Rows are points. Any point is a mix of the corners, with weights that add up to 1. It lies inside the corners' shape when no weight is negative. Is each point inside? If not, which corners have a negative weight?

Corners:
(1): [ 36 -34  17]
(2): [-60 -11 -27]
(3): [20 18 -1]
(4): [ 16 -27 -21]
Points:
[6 6 2] => outside (4)
[13 12 -3] => inside
[ 7 -9  7] => outside (4)
[ -5  -6 -29] => outside (1)
[16 -1  1] => inside
[17 -6 -6] => inside

Corners:
(1): [-31  37 -12 -31 -13  -9 -34  -1 -11  32  -1]
(2): [-51  31   5  31 -14  12  30 -37  15   3  10]
(3): [-19 -24  39   9 -24  16 -47  18 -42 -28  31]
(4): [ 32  -6  27 -39  -1 -27 -60  -8 -22  32  -2]
(5): [-26 -35   0   0   8 -33 -13   0 -40 -14  15]
(6): [ -2   2 -17  22 -30  20 -11  15   6 -17  59]
(7): [  5   8 -27   4  28   7 -48 -32  13  17 -18]
(8): [ 26   0  -1 -39 -20  32 -26 -14  17   7  28]
(9): [-13   2  33  12  34 -25  -4   6   8 -31  -9]
(10): [ 42 -41  13  17   7  31 -16  31  40  -3  41]
(11): [  1  24  27  -1  24  35 -17 -20  -3   3  59]
(12): [ 10  11  31 -13  12  17  20  17 -34   3 -33]
Points:
[  9   0   9  -2  11  13 -13   1  -2   3  -2] => inside
[-10  -2   3   2  -4  11 -18   1  -4  -6  23] => outside (4)
[ -9   6   7   6   3  13 -10   0   1  -7  18] => outside (4)
[ -4   4   8  -3  10   5 -21 -10  -5   4  -4] => outside (6)
[ 10   4   1 -15  10  -1 -27   1   0   9  14] => outside (2, 3)
